Each row of a before or after table is a point. The points were changed in one or more steps. Then noise was added and the rows were shuffled. The steps act on columns, c1 being the first. Name the steps. A step turns or swaps two columns, mirrors them in a line or flattens them onto one, adds a multiple of one to another, or multiplies or shifts one. Angles are multiples of 10 degrees, from the lower column toward the higher: turns from -170 to 170, lines from 10 to 170 but not 90. Use the fewest steps. Two steps may share a column if one is a turn and the other turns, adds or multiplies; they go together, in the order done. Otherwise the lowest column goes first.

Before (9 x 3)
9,-33,31
-28,-32,30
-12,-3,-2
0,27,-14
3,36,-22
-1,13,4
-12,-48,39
-3,-12,-7
5,-40,2
After (9 x 3)
-10,66,1
-16,91,0
-8,-33,8
33,-81,-7
0,-105,-4
3,33,-1
-4,-14,15
27,-82,26
36,-115,10
Steps: turn c1 and c3 by -90 degrees; multiply c2 by 2.5

Before (12 x 8)
-14,-10,-2,40,33,13,-74,33
26,34,-20,-83,-6,41,-79,-80
-42,-6,35,37,-11,44,14,0
-44,-37,30,-81,-49,-51,22,-28
31,-17,-58,-3,-21,1,-27,-56
67,-16,-17,4,36,-40,-33,29
-51,1,3,-60,18,7,39,-14
61,15,-19,-69,60,65,-41,35
-24,-76,-51,-35,-40,-52,-56,34
37,-75,-7,29,-33,-20,18,-50
66,44,-28,11,55,49,10,8
-46,-46,8,9,49,14,-77,-11
After (12 x 8)
68,4,-31,51,-16,47,-7,12
-47,-53,11,45,-17,15,-68,-16
61,-28,-15,70,52,63,-47,32
-40,-36,35,-28,-39,44,36,-1
-58,0,5,30,57,2,38,-8
-19,-21,2,31,-46,16,-77,32
34,-61,-3,-40,-25,-15,17,-45
67,9,-15,41,-11,-45,-44,27
-47,3,35,-42,84,-48,44,-36
-29,-37,-48,-31,37,-55,-88,35
35,-23,-53,-21,8,3,-67,-60
16,-3,-19,6,84,39,-94,-79
Steps: add -0.7 times c6 to c2; add 0.7 times c3 to c7; turn c4 and c5 by -100 degrees

Before (14 x 12)
59,-73,22,-12,8,29,25,-21,-22,8,53,5
-32,-7,-6,-20,-98,26,-30,-13,23,-63,78,28
42,38,-36,-35,102,-93,0,-65,-48,50,-6,23
54,-18,13,-32,50,-44,-52,-31,51,5,-10,27
-24,19,-7,4,9,28,22,22,60,-62,68,54
62,-60,18,-95,12,32,36,-53,51,-13,38,1
-54,47,-35,-4,-24,56,9,13,9,44,38,57
-3,32,-32,25,-25,41,-3,-24,28,-50,-10,23
-3,58,-7,64,13,64,-51,46,25,25,62,18
58,-29,54,-40,25,-7,55,-40,71,10,47,-64
34,22,70,-22,38,-28,-3,-28,-9,6,-19,32
32,28,31,-42,95,8,-34,-8,-12,-1,4,-33
-40,-30,-21,-4,-30,27,17,46,17,-7,22,3
16,83,-46,-11,-49,4,-4,58,-5,-26,9,53
After (14 x 12)
-3,40,-34,-32,123,-78,-47,-70,-49,-58,-11,36
36,-28,58,-37,10,-35,47,-38,71,-59,41,-56
10,-27,-20,-2,-47,14,28,49,22,39,23,13
-42,-16,19,-33,45,-14,-69,-25,55,-55,-11,4
-44,36,-34,19,-7,41,11,-20,27,27,-11,-11
15,23,26,-39,108,22,-27,-6,-7,-29,5,-30
3,56,-6,67,42,77,-12,43,27,-14,65,30
-28,-66,15,-92,-19,11,44,-50,51,-51,37,-30
-23,-71,24,-18,-31,14,39,-19,-24,-59,58,-18
-71,23,-11,7,19,15,35,26,59,54,64,2
2,47,-39,-1,0,45,32,14,8,25,44,84
-61,82,-43,-11,-7,8,1,63,-6,1,9,17
-32,25,66,-28,46,-24,-19,-31,-9,-29,-16,10
-42,-6,-6,-16,-107,39,-11,-13,22,63,77,-12
Steps: turn c1 and c10 by -120 degrees; turn c1 and c12 by 50 degrees; add 0.5 times c2 to c5; turn c6 and c7 by 30 degrees

Before (9 x 20)
-61,-45,-37,-21,-11,22,-61,-16,10,7,-11,-59,20,-28,-18,30,-28,11,-37,1
-4,-11,-2,-5,47,-48,-50,-2,54,21,5,-46,-32,-1,2,38,-28,16,12,-22
-37,29,-34,36,-11,16,38,-72,-6,17,-18,13,2,26,38,3,14,15,-19,3
-72,29,-49,42,15,-36,28,10,45,-40,-7,-4,36,39,17,-10,15,-44,42,-13
-9,-43,-14,-12,46,-13,-21,-7,53,-4,16,-35,-37,-31,-29,30,7,21,11,-40
-18,17,-7,11,-27,-1,12,-67,-9,54,-28,8,-11,8,-28,12,38,4,-30,14
-39,-47,-8,23,35,-37,-15,1,56,14,29,-6,-23,3,-4,-2,-23,-11,37,-21
-27,20,-35,0,-29,24,36,-36,17,44,-51,15,-4,-9,4,-16,15,21,-19,31
-39,24,-21,16,-20,-13,35,-4,-5,-10,-10,31,17,38,37,2,16,-13,-42,4
After (9 x 20)
-9,-43,-36,-11,47,-5,-22,-6,53,-18,17,-35,-37,-31,-29,28,7,21,11,-40
-39,25,-50,16,-21,-1,32,-3,-5,7,-10,31,17,38,37,2,15,-13,-43,4
-4,-11,-51,-4,47,-41,-54,-2,54,-8,5,-46,-31,0,2,37,-28,16,12,-23
-39,-47,-51,24,36,-28,-20,1,56,5,29,-6,-22,4,-4,-3,-24,-10,38,-21
-37,29,-43,36,-11,31,-39,-72,-6,-2,-19,13,1,26,38,2,13,15,-20,3
-27,20,-36,0,-30,38,-22,-37,18,38,-50,15,-5,-10,4,-16,15,20,-20,31
-18,18,-13,13,-28,2,-75,-67,-9,20,-28,8,-10,8,-28,12,38,4,-30,13
-72,29,-121,42,13,-6,53,10,45,-16,-7,-4,36,38,18,-9,15,-44,42,-13
-61,-45,-43,-21,-12,38,-70,-15,10,-32,-12,-59,20,-28,-17,30,-29,11,-37,1
Steps: turn c3 and c6 by -30 degrees; multiply c3 by 2; add 1 times c8 to c7; turn c7 and c10 by 30 degrees

Before (12 x 48)
-42,-5,-13,20,-38,-32,-17,40,-40,14,7,-27,-50,-36,-41,-73,-51,26,-76,42,26,-10,-24,-67,-31,25,-20,-59,43,30,24,9,52,-59,26,-7,-57,11,60,26,12,-12,-14,-37,-38,50,-16,-34
-62,-23,-82,-16,-50,28,27,7,33,19,-24,-12,-50,38,30,10,52,55,-49,32,54,34,2,-50,21,21,-40,14,-13,-60,59,-35,-38,-48,46,41,24,31,-15,-24,-32,-29,-19,2,-19,-13,53,1
-59,39,-32,-16,-64,39,-1,-62,-21,22,46,-37,-60,7,-24,18,12,2,34,42,-20,-19,-17,8,-48,-1,-35,-57,7,41,-54,-16,56,18,-56,49,35,0,68,-11,-43,-65,38,-83,-10,-38,-26,-18
39,79,-21,-31,-65,22,3,-37,-12,-53,-23,-12,46,-19,-55,-81,62,-9,-1,24,4,-7,16,-66,-50,89,44,10,53,-9,49,71,-30,-17,27,26,-52,-20,56,17,23,10,-42,-10,25,22,-29,-83
-24,14,-55,18,12,-24,-64,6,65,-28,-51,27,-10,-18,48,-44,-7,-7,-26,-19,-17,-21,35,15,54,92,13,-1,-53,-4,27,70,-25,10,-13,-41,3,17,-29,-49,-6,-8,60,-21,-32,9,36,24
1,30,-4,32,28,-20,-14,54,23,6,-7,-5,49,-45,50,13,41,18,-62,-36,24,-31,0,-14,27,-13,65,-10,45,-28,-51,80,58,-49,25,-42,6,45,64,36,16,-74,45,-24,-54,4,-50,26
-28,21,-64,41,-28,50,-12,-58,-42,-45,26,-31,-21,-1,-49,15,-7,54,32,-56,-13,23,44,-73,12,-15,-34,56,-40,-47,65,37,26,-20,40,51,-50,18,35,5,38,8,16,-3,-14,3,-46,-24
-29,-10,2,-34,-61,-26,11,-18,-51,-3,29,-25,-40,-49,-28,-51,50,-16,18,-11,-36,50,11,11,-45,55,20,-8,-33,46,48,-28,46,-57,19,46,-7,12,-15,-1,-13,5,53,-2,31,-42,-55,23
3,12,10,-17,-14,-27,-67,50,-27,28,-39,52,7,-11,48,-60,-35,20,-39,-66,19,48,8,-24,41,40,28,20,-53,33,10,-22,-1,-4,17,47,14,-32,-1,-48,40,0,-2,-111,23,-32,-1,0
38,-24,-52,48,-83,-35,-9,-11,-22,-3,49,27,14,-2,44,22,27,2,-4,-62,33,6,-3,14,40,69,50,19,30,17,-49,18,1,5,-53,-23,-27,10,40,-63,-6,-17,-36,-72,-64,-52,-12,24
41,-2,8,50,-39,-25,-7,14,-38,-68,46,-40,-6,6,36,-81,-53,-4,0,31,19,-11,25,17,28,-15,-7,30,8,-37,-21,-22,-22,8,-26,-6,17,-3,-37,-58,-37,-72,71,-51,-29,-56,-19,-64
-15,23,7,11,22,32,-6,-4,-3,13,23,-4,9,-22,-14,-64,-32,0,16,28,-20,16,-15,-37,-46,60,-20,57,8,-12,46,-24,-25,23,-44,-1,2,-64,68,20,37,-36,-41,-25,-32,-35,21,13
After (12 x 48)
-43,-3,17,22,-41,-30,-11,40,-41,16,6,-23,-49,-35,-41,-73,-50,26,-77,43,26,-9,-25,-69,-33,24,-7,-61,43,61,24,11,51,-60,27,22,-57,11,60,29,15,-27,-14,-38,-40,49,-15,-36
-61,39,72,-16,-68,39,0,-64,-22,28,48,2,-60,6,-24,17,14,-2,33,43,-18,-19,-17,7,-50,-1,12,-57,8,79,-54,-17,56,18,-55,70,34,2,68,-9,-45,-15,38,-85,-13,-36,-26,-19
-16,24,25,13,21,33,-2,-1,-3,17,23,-5,7,-23,-16,-63,-31,0,17,27,-20,16,-19,-38,-46,61,-14,59,11,-24,44,-23,-25,24,-45,16,0,-62,69,22,37,11,-38,-26,-30,-34,24,14
-24,14,33,17,12,-22,-28,7,65,-36,-51,-6,-10,-16,50,-46,-5,-6,-24,-21,-17,-20,35,15,54,92,-24,0,-55,-3,28,67,-26,11,-12,-46,5,15,-28,-49,-5,-35,60,-23,-32,11,38,24
39,-27,39,47,-84,-37,-3,-9,-22,-3,47,5,12,-4,44,21,25,0,-2,-61,33,4,-4,14,40,69,15,19,30,34,-48,17,3,4,-54,-61,-28,8,41,-64,-8,-9,-36,-73,-63,-53,-13,26
-28,21,26,40,-29,51,-6,-55,-42,-62,27,6,-22,-1,-46,16,-7,56,33,-55,-15,22,44,-72,12,-15,12,56,-39,-97,65,34,25,-20,39,66,-50,19,34,3,36,-30,15,-1,-15,2,-47,-23
39,80,1,-31,-67,21,2,-38,-13,-67,-22,9,45,-18,-54,-80,63,-10,-1,23,5,-5,16,-68,-47,90,53,8,51,-17,47,70,-29,-15,29,-7,-53,-20,57,20,22,-37,-44,-9,24,21,-31,-84
2,27,66,31,28,-21,-6,53,21,10,-9,-29,49,-47,48,14,42,20,-62,-36,24,-32,-1,-13,28,-14,31,-10,43,-55,-50,77,56,-49,23,-62,8,44,67,35,15,52,44,-22,-54,8,-50,24
2,8,-5,-19,-16,-30,-28,51,-29,36,-39,67,4,-13,49,-59,-35,20,-38,-63,21,47,8,-22,40,39,22,21,-51,65,11,-23,-3,-6,17,-17,13,-32,0,-50,38,43,-2,-113,22,-31,-1,1
41,-2,56,46,-40,-25,-1,12,-39,-88,46,-34,-11,4,36,-81,-55,-6,-1,33,18,-11,23,16,28,-14,9,29,7,-77,-21,-21,-24,8,-26,18,19,-3,-35,-57,-37,30,70,-52,-29,-58,-18,-63
-29,-8,-7,-35,-62,-25,6,-18,-51,-5,28,10,-42,-49,-29,-53,51,-17,18,-12,-38,49,12,11,-44,55,51,-6,-29,91,51,-29,47,-57,18,26,-6,10,-15,0,-11,7,52,-2,29,-42,-55,22
-61,-24,66,-16,-48,30,12,8,35,30,-24,14,-49,36,32,9,50,54,-53,32,52,34,3,-49,19,21,-4,15,-17,-119,57,-33,-38,-49,47,56,23,33,-19,-21,-30,-71,-17,4,-21,-13,54,-1
Steps: turn c3 and c42 by 120 degrees; add -0.5 times c20 to c42; multiply c7 by 0.4; multiply c10 by 1.3; turn c12 and c36 by -40 degrees; turn c27 and c36 by -40 degrees; multiply c30 by 2

Before (11 x 64)
27,23,52,2,35,-12,27,-56,34,13,-22,11,12,11,-19,-26,8,9,25,-12,-15,-37,-22,-9,2,12,-47,13,71,-29,-33,71,12,-10,3,19,-26,11,21,-18,4,-3,-17,-24,-2,-43,29,-26,-25,-63,-29,19,1,7,29,-18,-3,-20,-42,-32,36,-9,-52,18
26,-26,-30,19,3,32,36,-5,-31,0,46,-43,-11,-25,-71,-13,44,7,65,-3,-42,-12,8,-54,9,-12,36,22,55,-53,-9,31,-21,-21,-25,4,-22,-12,-6,1,33,-18,10,-37,29,-12,5,-9,14,-103,-20,-3,9,0,51,-7,18,6,2,-48,-18,-26,-53,-14
-64,-50,29,-79,2,53,22,38,-4,39,-52,-95,82,20,89,-11,30,11,-99,-3,-12,-28,-1,88,-109,12,-15,-31,20,-114,12,-44,-47,50,-28,-33,-26,-58,-71,-29,60,32,-44,71,-75,-12,72,-13,12,22,-70,45,-34,17,-53,56,52,-8,80,-12,32,-43,-7,22
-69,24,29,-7,48,10,39,-41,-4,-48,7,41,12,17,-56,-50,23,-2,27,-67,-12,-32,-42,-49,29,1,13,1,31,-53,-23,18,-10,-43,10,18,-19,-9,-11,14,29,-26,20,-25,-5,-43,-14,-15,-8,-112,-8,8,31,-8,-2,21,1,16,48,-49,-13,-31,-7,10
103,-51,-67,-69,-2,-3,60,-6,-36,-17,-8,-2,35,24,5,47,7,10,-37,19,-31,-33,-14,-1,-49,-7,36,-18,-74,73,-83,17,-84,34,39,-29,16,-36,36,28,-23,33,59,62,-68,38,-2,19,-37,65,-26,18,2,48,21,-11,1,-4,40,46,72,20,33,-35
88,-56,-42,-49,13,-65,34,-28,-58,-20,7,26,30,19,97,30,-20,40,-28,90,-55,-39,0,25,-18,-48,1,-5,-72,62,-69,-56,-79,42,43,-64,47,-8,13,40,5,-10,40,43,-22,45,-35,22,2,85,-9,-4,-26,18,37,3,0,-43,61,40,35,24,87,-45
7,-1,-11,23,35,5,31,-14,-3,-13,-29,4,14,46,-28,-15,40,8,29,-50,-45,-12,-16,-42,-9,1,9,-22,24,-26,16,17,47,-82,-19,-33,-47,-32,-3,-14,21,-13,-6,-56,10,-57,37,-8,7,-57,14,-8,29,14,-5,-27,-31,-13,3,-44,-26,-28,-35,44
-35,14,7,49,-7,40,5,13,2,-9,22,28,-5,20,0,18,21,7,39,-44,-28,-37,-3,2,-9,21,18,6,7,-27,-22,43,51,-2,16,8,-26,-7,27,8,65,34,34,-25,-6,0,0,3,-10,-75,-35,43,9,-27,21,1,16,20,-73,-50,-10,-80,-56,48
121,-53,0,-93,-16,3,27,-22,-52,-28,-2,-35,55,4,46,30,-3,32,-26,-2,-57,-49,-35,17,7,-31,40,-28,-11,42,-28,-38,-65,26,34,-76,52,-32,14,39,-64,1,21,27,-10,51,-21,34,1,58,-50,-27,-34,4,-33,1,-5,-3,28,86,69,4,46,-5
6,22,-5,-2,29,11,49,11,55,-9,-10,9,-23,30,-19,23,12,10,34,-16,18,-13,11,-14,2,1,0,25,-1,-18,-17,33,6,-3,18,29,1,19,3,-30,-20,51,-5,-25,-31,-22,41,-39,57,-45,-24,24,14,-36,-32,-11,16,59,-66,-34,-40,-33,-35,6
-37,7,9,19,-1,-1,52,-11,16,37,12,9,9,8,-29,26,33,-8,62,-79,-6,-14,-6,10,16,-25,-14,56,-1,-8,19,45,-10,10,8,-13,-9,-27,16,-3,48,-4,32,-31,-17,-14,56,31,1,-46,7,5,14,-20,-10,19,42,7,13,-54,-3,-19,-74,-4
After (11 x 64)
-40,6,8,23,0,-4,54,-12,15,33,14,13,8,9,-24,24,38,-10,64,-82,8,-15,-6,10,15,-24,-31,56,4,-5,23,43,-8,2,9,-8,-8,-26,17,-3,43,-7,34,-29,-14,-12,58,33,3,-48,39,6,16,-18,-11,17,41,-2,17,-53,-2,-21,-22,-1
119,-46,-1,-91,-19,0,28,-24,-52,-30,-5,-39,52,6,45,23,-4,30,-24,-2,65,-49,-37,18,5,-36,100,-26,-10,42,-32,-42,-64,30,36,-76,54,-31,21,39,-60,2,24,27,-14,47,-18,38,5,64,-53,-31,-37,3,-31,1,-5,22,26,86,69,4,35,-2
104,-52,-67,-67,-4,-3,62,-7,-35,-16,-7,0,32,23,6,48,8,12,-38,24,39,-34,-12,2,-55,-5,86,-17,-73,72,-82,11,-83,31,40,-24,19,-36,31,25,-21,36,57,59,-71,35,-2,17,-36,67,-37,19,2,45,26,-14,4,14,34,52,70,16,20,-33
7,-2,-12,23,35,6,30,-8,1,-8,-25,8,13,46,-31,-13,36,2,29,-43,49,-10,-12,-45,-12,4,22,-24,25,-24,13,23,45,-82,-15,-33,-45,-32,-2,-16,22,-10,-4,-55,10,-58,41,-10,7,-56,26,-14,33,13,-4,-29,-29,28,-3,-45,-28,-29,-19,45
1,26,-7,-4,31,9,51,7,52,-9,-7,7,-24,29,-16,22,12,10,34,-19,5,-12,12,-13,0,8,3,23,3,-17,-16,36,6,-1,20,27,1,20,4,-31,-18,47,-5,-26,-31,-22,48,-36,55,-46,-1,28,13,-36,-33,-12,12,-61,-59,-37,-37,-33,2,7
28,27,55,6,34,-16,30,-59,36,13,-20,13,10,14,-15,-27,9,13,23,-11,7,-38,-26,-2,3,14,-111,14,67,-31,-29,70,11,-7,-3,17,-28,9,20,-23,3,-4,-15,-23,3,-44,30,-29,-25,-64,-6,19,1,9,27,-19,-2,26,-42,-31,41,-10,-4,19
34,-20,-29,19,-4,34,39,-6,-31,3,52,-44,-16,-26,-74,-10,42,5,71,-5,57,-13,6,-56,10,-13,89,26,54,-51,-8,30,-20,-20,-29,3,-24,-12,-7,6,38,-19,12,-33,32,-13,0,-10,14,-102,10,-5,14,5,51,-6,18,9,1,-46,-17,-27,-3,-16
87,-61,-40,-46,11,-69,38,-32,-56,-18,9,28,30,18,94,28,-18,34,-25,90,44,-42,-6,24,-18,-52,3,-8,-72,64,-70,-58,-76,42,45,-64,46,-7,17,37,11,-13,41,46,-22,46,-36,23,7,83,-44,-4,-30,23,35,-3,2,59,56,40,37,19,26,-44
-71,25,27,-3,48,7,39,-45,-4,-48,10,44,11,17,-58,-47,19,-1,28,-66,22,-34,-43,-53,31,5,33,-1,34,-47,-27,16,-10,-45,13,20,-20,-13,-14,18,25,-25,21,-27,-3,-43,-11,-15,-5,-109,-5,13,32,-5,1,27,-1,-8,48,-56,-14,-39,4,10
-61,-48,30,-77,5,49,28,37,-9,40,-53,-92,80,18,88,-13,31,5,-96,-5,9,-29,0,87,-106,15,-38,-29,24,-117,10,-46,-46,49,-33,-33,-23,-58,-67,-26,61,28,-45,71,-76,-14,70,-9,14,22,-55,46,-41,18,-50,57,51,9,79,-12,31,-48,32,21
-33,12,9,49,-7,41,4,13,3,-7,24,25,-3,20,0,17,22,4,37,-45,46,-40,-9,4,-8,24,45,2,8,-24,-23,44,50,-3,16,11,-27,-3,30,10,68,36,31,-26,-5,0,0,1,-9,-73,-1,44,7,-30,18,2,18,-6,-73,-52,-12,-76,0,51
Steps: turn c21 and c58 by -160 degrees; multiply c21 by 1.3; multiply c27 by 2.5; flatten c51 and c63 onto the line at 150 degrees

Before (10 x 64)
-2,24,-1,20,-27,24,23,69,-13,9,-31,32,42,-7,-19,10,-33,21,-17,-20,26,41,34,19,19,15,-44,0,-10,38,-6,10,-29,14,34,-4,11,7,-31,-9,4,-18,-2,8,24,11,-16,27,-5,0,-39,-3,-38,-25,-31,-28,-26,-38,46,30,-47,-27,20,-1
36,51,-6,-19,42,9,-41,17,-36,-1,-19,19,-15,23,25,28,2,-23,-20,-25,5,44,-13,18,1,57,-16,13,19,-10,-6,11,5,-14,26,-30,-47,14,-40,40,-4,3,-39,8,-6,14,-3,-3,-1,-15,23,-21,28,-2,32,-21,10,25,17,-37,-30,0,21,2
-6,-18,-29,-37,-32,23,-7,15,18,28,-25,10,-3,-18,-7,5,19,12,35,1,6,28,-37,-15,-31,9,-34,-19,-35,-38,5,24,-8,-24,-18,11,-7,11,3,29,-6,32,10,-17,-8,-31,47,8,42,-34,43,12,-45,35,35,49,-10,38,-15,-8,17,-53,-14,-12
8,12,-7,-46,-11,-32,22,43,-1,22,-11,-22,-12,-11,-17,-15,11,5,18,-30,25,-26,40,-16,3,-9,-11,-28,14,10,-10,50,47,-34,-15,-42,-16,16,-6,7,-10,-23,5,-39,17,20,23,-8,1,-28,-20,15,-45,-1,-15,33,15,-6,33,23,-41,-1,-22,21
11,-15,33,18,-13,1,26,60,-1,34,37,-45,-13,1,4,34,35,-14,17,5,-8,-17,-5,16,11,24,35,11,20,17,20,47,-10,12,48,-57,-31,6,-19,-13,-28,-4,11,20,-28,17,-17,-36,11,-39,37,-21,16,8,-34,19,-42,20,-18,28,-14,26,-31,-32
6,5,23,-58,-3,-11,10,43,-23,-39,-6,-10,23,-5,-1,36,6,32,7,47,-37,3,-6,23,24,24,26,-21,-20,-33,-9,-27,28,16,-3,11,10,-55,36,-15,-28,-31,22,-22,18,7,30,18,0,-7,36,6,31,6,-1,11,-16,-19,11,-4,-4,11,20,0
-17,31,-17,-2,9,-9,-28,50,-33,-20,43,-10,42,36,19,-27,30,50,9,-11,-52,-25,-22,14,-34,3,-1,-53,-42,16,10,-25,-13,-9,27,-22,6,-13,-35,4,-6,2,19,28,-22,32,-22,7,-12,10,-12,32,15,-5,17,7,-20,-6,3,-25,1,-38,-29,2
31,-2,37,-19,27,2,-7,84,26,17,49,-12,-17,20,33,-38,29,34,-31,37,22,20,13,23,42,7,18,-22,4,23,-11,22,40,5,-16,22,-32,-16,-35,-12,6,-27,-27,-3,-33,29,8,-16,53,-67,16,26,-39,25,32,-21,-18,-24,-8,-21,16,7,-18,-39
-34,20,-32,-18,11,14,4,14,0,-21,25,21,-3,9,50,-21,-18,35,-15,18,-31,-33,-26,-30,-32,17,-8,-60,22,-34,58,0,-15,28,-22,-15,-52,-49,10,-8,51,-9,-41,-24,33,4,-18,27,20,9,23,14,7,31,-6,-20,-4,-4,-18,43,-9,28,-9,-5
-39,0,3,-25,-30,-30,2,22,-15,29,26,23,-37,-24,-1,0,20,42,-11,8,-1,13,2,6,14,20,-7,-19,1,-32,5,14,30,-32,-20,23,0,-2,-34,20,-9,21,-19,6,3,22,-22,-5,9,-14,28,9,3,43,-37,23,-28,-43,29,26,20,-40,14,32
After (10 x 64)
-2,26,-1,19,-23,23,23,68,-17,-11,-30,32,46,-5,-18,6,-35,26,-13,-20,27,43,34,15,18,17,-44,6,3,38,-3,10,-26,12,14,-2,8,8,-34,39,6,-19,4,13,25,18,12,26,-4,0,-40,-2,-16,-27,-19,-32,-25,-36,45,32,-63,-24,20,0
13,-21,37,16,-13,4,27,61,-4,-27,35,-45,-15,1,11,33,43,-15,19,7,-8,-18,-8,15,4,19,34,4,-34,21,24,48,-12,14,21,-59,-33,5,-16,62,-29,-6,14,19,-26,19,12,-33,14,-40,37,-24,24,4,-21,20,-42,19,-19,24,-23,24,-29,-32
-20,32,-17,1,13,-7,-26,51,-32,-4,39,-4,36,33,19,-34,29,50,11,-13,-49,-23,-22,14,-35,-1,-4,-35,63,12,12,-22,-18,-4,-18,-26,8,-14,-30,19,-3,3,15,33,-25,30,-11,9,-10,13,-13,33,16,-1,21,7,-26,-1,2,-25,2,-34,-27,6
-5,-17,-27,-37,-34,23,-11,19,18,-38,-22,10,-4,-21,-10,-3,21,9,34,-1,8,29,-36,-17,-32,10,-31,-8,30,-39,10,23,-9,-25,-72,8,-7,11,0,-51,-7,31,11,-16,-11,-28,-2,15,56,-36,43,7,-48,38,13,52,-8,37,-13,-4,-3,-52,-18,-9
29,-1,44,-21,28,0,-8,82,26,-19,49,-12,-22,14,34,-40,26,34,-35,35,19,18,11,23,44,7,19,-19,-8,27,-15,19,37,5,40,23,-34,-18,-33,2,7,-20,-26,-6,-35,26,-7,-16,63,-72,18,23,-43,30,24,-19,-16,-26,-10,-18,-3,14,-21,-36
10,16,-7,-47,-9,-36,24,44,-2,-17,-14,-21,-13,-9,-14,-10,9,4,19,-32,21,-28,44,-14,0,-8,-12,-33,-15,7,-14,50,48,-33,-8,-43,-13,17,-11,-25,-9,-24,3,-37,17,19,6,-8,4,-24,-18,17,-26,0,-20,30,11,-7,32,25,-45,-2,-20,25
4,7,23,-64,-6,-7,8,46,-25,23,-6,-10,27,-5,0,36,2,32,8,47,-34,9,-9,22,25,26,21,-8,41,-39,-12,-29,28,12,43,10,11,-50,38,12,-29,-26,19,-26,18,0,0,16,1,-8,37,4,41,4,-10,7,-17,-16,11,-4,-4,11,15,2
-35,24,-30,-16,8,15,9,15,2,20,25,23,-4,10,48,-21,-20,30,-18,16,-33,-33,-27,-32,-23,17,-11,-66,13,-31,57,-5,-11,29,29,-13,-48,-40,14,-18,47,-6,-42,-21,32,5,-3,24,25,13,23,12,18,31,-5,-15,-4,-2,-17,41,-15,32,-9,-3
-38,3,1,-22,-27,-30,-5,23,-10,-27,21,19,-38,-26,3,0,20,43,-14,5,-2,8,2,7,15,23,-6,-21,-9,-31,4,13,25,-32,-54,22,6,0,-36,-41,-7,26,-20,9,3,25,9,-6,9,-12,30,6,-3,41,-28,22,-27,-47,26,28,14,-37,14,32
31,49,-7,-21,41,10,-40,20,-35,11,-18,18,-10,19,28,33,0,-22,-18,-24,8,45,-13,18,5,56,-17,8,-16,-11,-3,12,10,-18,-123,-31,-45,11,-39,-15,-7,1,-43,5,-9,9,-9,-5,0,-15,27,-20,51,-4,34,-20,7,25,14,-37,-49,-1,20,2
Steps: turn c28 and c29 by 20 degrees; turn c10 and c29 by -160 degrees; add -0.5 times c26 to c61; turn c53 and c61 by 20 degrees; multiply c40 by 3; turn c35 and c40 by 110 degrees; flatten c47 and c55 onto the line at 110 degrees; multiply c49 by 1.3
